Every row gives one point. Each copy is the shape, with its points in the same order, stretched, turned, moved and blurred by noise. Is it also mirrored, or only turned?

Shape, 6 rows:
|  0.01 |  0.24 |  0.59 |
| -0.38 |  0.17 | -0.36 |
| -0.50 | -0.12 | -0.04 |
| -0.05 | -0.03 |  0.24 |
|  0.79 | -0.67 |  0.30 |
| -0.06 |  0.32 |  0.47 |
Copy 1, 6 rows:
|  0.11 |  0.64 | -0.42 |
| -0.34 | -0.73 | -0.33 |
| -0.52 | -0.20 | -0.09 |
| -0.06 |  0.24 | -0.07 |
|  0.49 |  0.91 |  0.91 |
|  0.12 |  0.43 | -0.49 |
Copy 1 is: only turned
Copy 2 (6 x 3):
|  0.52 | -0.24 |  0.01 |
| -0.09 |  0.77 | -0.03 |
| -0.05 |  0.53 |  0.53 |
|  0.02 |  0.02 |  0.03 |
| -0.93 | -0.88 | -0.16 |
|  0.58 | -0.09 | -0.09 |
Copy 2 is: only turned
Copy 3 (6 x 3):
|  0.69 | -0.36 | -0.26 |
| -0.27 |  0.42 | -0.12 |
| -0.23 | -0.18 | -0.31 |
|  0.25 | -0.25 | -0.10 |
|  0.58 | -0.57 |  0.89 |
|  0.57 | -0.24 | -0.40 |
Copy 3 is: mirrored
Copy 4 (6 x 3):
|  0.24 |  0.81 | -0.02 |
| -0.42 | -0.25 | -0.50 |
|  0.16 | -0.02 | -0.37 |
|  0.20 |  0.26 | -0.01 |
|  0.39 | -0.27 |  0.99 |
|  0.18 |  0.74 | -0.07 |
Copy 4 is: mirrored

Shape, 8 rows:
| -0.09 |  0.03 |  0.10 | -0.07 |
|  0.35 | -0.36 |  0.32 | -0.56 |
|  0.20 | -0.88 |  0.10 | -0.01 |
| -0.46 | -0.41 | -0.02 |  0.73 |
| -0.03 |  0.58 | -0.07 |  0.27 |
|  0.51 | -0.16 |  0.59 |  0.04 |
| -0.18 |  0.15 | -0.73 |  0.06 |
| -0.07 | -0.17 | -0.12 | -0.24 |
Copy 1:
| -0.03 | -0.09 |  0.05 | -0.04 |
|  0.41 | -0.14 |  0.51 |  0.70 |
|  0.19 |  0.44 |  0.11 |  0.48 |
| -0.35 |  0.70 | -0.17 | -0.57 |
| -0.12 | -0.16 | -0.66 | -0.34 |
|  0.90 | -0.18 | -0.22 |  0.43 |
| -0.86 |  0.16 | -0.45 | -0.12 |
| -0.21 | -0.02 |  0.33 |  0.11 |
Copy 1 is: only turned
Copy 2:
| -0.09 | -0.12 |  0.05 |  0.09 |
|  0.75 | -0.73 |  0.37 |  0.68 |
|  0.83 | -0.10 |  0.92 |  0.31 |
| -0.44 |  0.76 |  0.70 | -0.39 |
| -0.47 |  0.07 | -0.34 | -0.54 |
|  0.37 | -0.72 |  0.85 |  0.17 |
|  0.22 |  0.53 | -0.83 | -0.54 |
|  0.29 | -0.01 | -0.13 |  0.23 |
Copy 2 is: only turned

Shape (13 x 8):
|  0.38 |  0.64 |  0.28 |  0.03 |  0.59 | -0.10 | -0.14 | -0.44 |
|  0.19 |  0.84 |  0.59 | -0.27 |  0.19 | -0.36 |  0.71 | -0.11 |
| -0.52 |  0.50 | -0.41 | -0.50 |  0.11 | -0.13 |  0.10 |  0.29 |
| -0.23 |  0.01 |  0.59 |  0.39 |  0.30 |  0.67 |  0.59 | -0.75 |
|  0.33 | -0.03 | -0.83 |  0.20 | -0.06 | -0.08 | -0.14 | -0.17 |
| -0.11 | -0.17 |  0.73 | -0.79 |  0.07 |  0.12 | -0.47 |  0.38 |
|  0.51 |  0.06 |  0.13 |  0.03 | -0.29 |  0.07 |  0.09 |  0.20 |
| -0.28 | -0.29 | -0.45 | -0.55 | -0.38 | -0.02 |  0.35 | -0.25 |
|  0.07 | -0.37 | -0.36 | -0.31 |  0.15 |  0.09 | -0.17 |  0.50 |
|  0.01 | -0.44 | -0.17 | -0.37 |  0.15 | -0.16 |  0.38 | -0.70 |
| -0.24 | -0.83 |  0.36 |  0.37 |  0.13 | -0.14 | -0.85 | -0.53 |
|  0.02 | -0.49 | -0.59 |  0.53 |  0.39 | -0.27 |  0.57 | -0.34 |
| -0.39 |  0.04 |  0.43 | -0.82 |  0.11 |  0.03 |  0.11 | -0.20 |
Copy 1, 13 rows:
| -0.23 |  0.14 | -0.83 | -0.30 | -0.40 |  0.12 |  0.28 | -0.89 |
| -0.57 | -0.62 | -0.41 |  0.35 | -0.60 |  0.60 |  0.53 | -1.16 |
|  0.02 | -0.27 |  0.21 | -0.24 |  0.39 |  0.47 | -0.39 | -0.40 |
| -0.23 |  0.48 | -0.35 |  0.36 | -1.12 |  0.57 | -0.21 | -1.08 |
|  0.10 |  0.67 |  0.08 |  0.01 |  0.46 | -0.29 | -0.14 |  0.13 |
|  0.45 | -0.99 | -0.15 | -0.30 | -0.24 |  0.28 | -0.18 |  0.02 |
| -0.21 | -0.25 | -0.22 |  0.22 | -0.03 | -0.03 |  0.06 |  0.24 |
|  0.49 |  0.01 |  0.68 |  0.30 |  0.11 |  0.44 | -0.05 | -0.10 |
|  0.06 | -0.06 |  0.43 | -0.34 |  0.29 |  0.13 | -0.25 |  0.68 |
|  0.36 |  0.17 |  0.30 |  0.25 | -0.46 |  0.43 |  0.39 | -0.54 |
|  0.57 |  0.23 |  0.01 | -0.46 | -0.62 | -0.65 | -0.21 | -0.60 |
| -0.33 |  0.85 |  0.50 |  0.09 | -0.30 |  0.03 |  0.27 | -0.45 |
|  0.38 | -0.59 |  0.05 |  0.01 | -0.46 |  0.80 | -0.05 | -0.79 |
Copy 1 is: only turned
Copy 2:
|  0.18 | -0.07 | -0.53 |  0.11 |  0.07 |  0.37 | -0.47 | -0.06 |
| -0.40 | -0.02 | -0.23 | -0.23 |  0.36 | -0.62 | -0.80 | -0.01 |
| -0.82 | -0.21 |  0.06 |  0.55 | -0.32 | -0.06 |  0.01 |  0.39 |
| -0.05 |  0.46 | -1.00 |  0.50 |  0.03 | -0.67 |  0.30 | -0.92 |
| -0.07 |  0.78 | -0.19 |  0.55 | -0.72 |  0.54 |  0.09 |  0.46 |
| -0.13 | -0.76 |  0.71 |  0.38 |  0.20 |  0.60 |  0.25 | -0.39 |
|  0.29 |  0.26 |  0.44 |  0.18 | -0.25 |  0.07 |  0.05 |  0.10 |
| -0.69 |  0.78 |  0.29 |  0.68 | -0.29 |  0.15 |  0.01 | -0.14 |
| -0.14 | -0.10 |  0.45 |  0.23 | -0.81 |  0.37 |  0.38 |  0.03 |
| -0.40 |  0.77 | -0.28 |  0.34 | -0.25 |  0.36 | -0.24 | -0.46 |
|  0.00 |  0.40 | -0.43 |  0.21 |  0.07 |  1.39 |  0.82 | -0.34 |
| -0.31 |  1.14 | -0.80 | -0.19 | -0.91 | -0.13 |  0.24 |  0.01 |
| -0.64 | -0.25 |  0.12 |  0.60 |  0.29 |  0.18 | -0.12 | -0.50 |
Copy 2 is: mirrored
Copy 3 (13 x 8):
|  0.65 | -0.39 | -0.38 | -0.25 | -0.35 | -0.36 | -0.19 | -0.09 |
|  1.33 | -0.36 | -0.40 |  0.10 |  0.32 | -0.15 |  0.09 |  0.28 |
|  0.38 | -0.42 |  0.18 |  0.02 |  0.08 |  0.75 |  0.60 | -0.41 |
|  0.29 | -0.95 | -0.47 |  0.83 |  0.16 | -0.27 | -0.53 | -0.20 |
| -0.07 |  0.16 |  0.03 | -0.04 | -0.35 |  0.23 |  0.01 | -0.24 |
|  0.01 | -0.90 |  0.39 | -0.50 |  0.49 |  0.62 |  0.03 | -0.02 |
|  0.24 | -0.13 |  0.10 | -0.04 | -0.05 |  0.19 | -0.12 |  0.42 |
|  0.13 | -0.19 |  0.36 |  0.38 |  0.52 |  0.52 |  0.21 | -0.52 |
| -0.28 | -0.28 |  0.22 | -0.29 |  0.01 |  0.98 | -0.01 | -0.29 |
|  0.22 | -0.21 | -0.19 |  0.27 |  0.59 |  0.06 | -0.34 | -0.67 |
| -0.90 | -0.44 | -0.42 | -0.36 |  0.39 | -0.04 | -0.24 | -0.31 |
| -0.09 |  0.20 | -0.87 |  0.31 |  0.15 |  0.30 | -0.34 | -0.46 |
|  0.43 | -0.84 |  0.18 |  0.05 |  0.66 |  0.36 |  0.12 | -0.47 |
Copy 3 is: mirrored

Shape (13 x 9):
|  0.39 | -0.41 |  0.24 |  0.78 | -0.42 |  0.39 |  0.28 | -0.22 |  0.25 |
|  0.14 |  0.30 | -0.62 | -0.01 | -0.14 |  0.22 |  0.15 |  0.47 | -0.08 |
|  0.02 | -0.60 | -0.13 |  0.54 |  0.66 | -0.10 | -0.41 | -0.15 | -0.38 |
| -0.33 |  0.42 | -0.41 | -0.17 | -0.37 |  0.61 | -0.16 |  0.15 | -0.03 |
| -0.41 |  0.51 | -0.25 |  0.31 | -0.19 | -0.41 | -0.90 |  0.67 |  0.37 |
| -0.62 | -0.11 |  0.33 |  0.11 |  0.40 | -0.50 | -0.32 |  0.33 |  0.10 |
|  0.31 |  0.15 |  0.29 |  0.01 | -0.19 | -0.34 | -0.83 |  0.73 | -0.52 |
| -0.05 | -0.01 | -0.25 |  0.32 |  0.66 |  0.29 | -0.27 | -0.11 | -0.76 |
|  0.08 |  0.35 | -0.23 | -0.40 |  0.73 | -0.27 | -0.60 |  0.34 |  0.35 |
|  0.24 |  0.51 |  0.58 | -0.26 | -0.36 | -0.34 |  0.31 |  0.45 |  0.43 |
| -0.06 |  0.32 | -0.05 | -0.52 |  0.53 | -0.57 | -0.28 | -0.46 | -0.59 |
| -0.29 | -0.67 |  0.22 |  0.56 | -0.11 | -0.45 | -0.20 | -0.05 | -0.27 |
| -0.23 | -0.62 | -0.05 | -0.17 | -0.09 |  0.19 |  0.20 | -0.56 |  0.29 |
Copy 1 (13 x 9):
| -0.36 |  0.20 | -0.66 | -0.36 | -0.11 |  0.61 | -0.48 | -0.42 | -0.17 |
| -0.20 |  0.43 | -0.37 |  0.53 | -0.16 | -0.48 |  0.10 |  0.00 |  0.42 |
|  0.63 |  0.06 | -0.23 | -0.30 |  0.37 |  0.32 |  0.48 |  0.09 | -0.44 |
| -0.40 |  0.67 |  0.10 |  0.22 |  0.05 | -0.62 |  0.21 | -0.40 |  0.02 |
|  0.78 |  0.96 |  0.34 | -0.57 | -0.37 | -0.70 |  0.23 |  0.12 |  0.46 |
|  0.75 |  0.28 |  0.66 | -0.20 | -0.32 |  0.31 |  0.39 | -0.12 | -0.28 |
|  0.27 |  0.48 | -0.13 | -0.49 | -0.62 | -0.38 |  0.04 |  0.92 | -0.21 |
|  0.23 | -0.01 | -0.40 | -0.07 |  0.23 | -0.26 |  0.85 | -0.08 | -0.27 |
|  0.66 | -0.30 |  0.64 |  0.19 | -0.24 | -0.65 | -0.17 |  0.36 |  0.20 |
| -0.31 | -0.15 |  0.32 |  0.07 | -1.06 |  0.08 | -0.61 |  0.14 |  0.36 |
|  0.17 | -0.45 |  0.84 | -0.42 |  0.01 | -0.19 |  0.80 |  0.53 |  0.07 |
|  0.38 |  0.58 |  0.10 | -0.70 |  0.08 |  0.87 |  0.44 |  0.03 | -0.38 |
| -0.29 |  0.09 |  0.61 |  0.04 |  0.41 |  0.71 | -0.24 | -0.39 | -0.44 |
Copy 1 is: mirrored
Copy 2 (13 x 9):
|  0.06 |  0.08 |  0.19 | -0.10 | -0.22 |  0.54 | -0.42 |  0.20 |  1.55 |
| -0.49 | -0.07 | -0.58 |  0.12 | -0.20 | -0.25 |  0.13 |  0.67 |  0.09 |
|  0.75 | -0.21 |  0.77 | -0.75 | -0.25 | -0.32 | -0.51 |  0.78 | -0.06 |
| -0.85 |  0.30 |  0.01 |  0.66 | -0.57 | -0.05 |  0.30 |  0.67 | -0.04 |
| -0.05 | -0.32 | -0.92 |  0.74 | -0.21 | -0.45 | -0.64 |  0.19 | -0.88 |
|  0.69 |  0.23 |  0.12 | -0.05 |  0.13 | -0.38 | -0.37 | -0.67 | -0.71 |
|  0.10 | -0.11 | -0.47 | -0.22 | -1.05 |  0.31 | -0.98 |  0.13 | -0.68 |
|  0.41 |  0.19 |  0.65 | -0.27 | -0.61 | -0.04 |  0.01 |  1.22 | -0.28 |
| -0.10 | -0.09 | -0.16 | -0.22 |  0.23 | -0.40 | -0.67 |  0.37 | -1.24 |
|  0.09 |  0.30 | -0.90 |  0.18 |  0.17 |  0.52 | -0.27 | -0.83 | -0.13 |
|  0.70 | -0.15 |  0.71 | -0.38 | -0.29 |  0.16 |  0.19 | -0.04 | -1.32 |
|  0.76 | -0.15 |  0.52 | -0.33 | -0.31 | -0.24 | -0.33 | -0.26 |  0.24 |
| -0.30 |  0.09 |  0.87 | -0.31 |  0.01 | -0.25 |  0.04 | -0.40 |  0.49 |
Copy 2 is: only turned
Copy 3, 13 rows:
|  0.13 | -0.52 |  0.10 | -0.72 |  0.41 |  0.46 |  0.62 | -0.15 | -0.21 |
| -0.04 |  0.34 |  0.40 | -0.50 | -0.01 |  0.07 | -0.47 |  0.01 |  0.19 |
| -0.76 |  0.14 | -0.36 | -0.08 | -0.05 |  0.04 |  0.56 | -0.35 |  0.05 |
|  0.28 | -0.15 |  0.12 | -0.34 |  0.18 | -0.07 | -0.46 |  0.22 |  0.39 |
| -0.49 |  0.15 | -0.39 | -0.44 |  0.08 |  0.46 | -0.61 |  0.65 | -0.39 |
| -0.50 |  0.04 | -0.20 |  0.05 | -0.55 |  0.18 |  0.19 |  0.41 | -0.09 |
| -0.44 |  0.34 | -0.15 | -0.30 |  0.40 |  0.50 |  0.14 |  0.86 |  0.23 |
| -0.63 |  0.06 | -0.05 |  0.16 |  0.12 | -0.24 |  0.25 | -0.25 |  0.38 |
| -0.49 |  0.70 | -0.21 | -0.31 | -0.21 | -0.74 | -0.33 |  0.29 | -0.41 |
|  0.35 |  0.17 |  0.55 | -0.30 | -0.20 |  0.12 |  0.01 |  0.77 | -0.32 |
| -0.05 |  0.80 |  0.07 |  0.92 | -0.40 | -0.57 |  0.20 |  0.08 |  0.16 |
| -0.28 | -0.10 | -0.24 |  0.07 | -0.25 |  0.79 |  0.65 |  0.02 |  0.15 |
|  0.47 | -0.02 | -0.10 | -0.12 | -0.35 | -0.21 |  0.42 | -0.31 |  0.12 |
Copy 3 is: mirrored
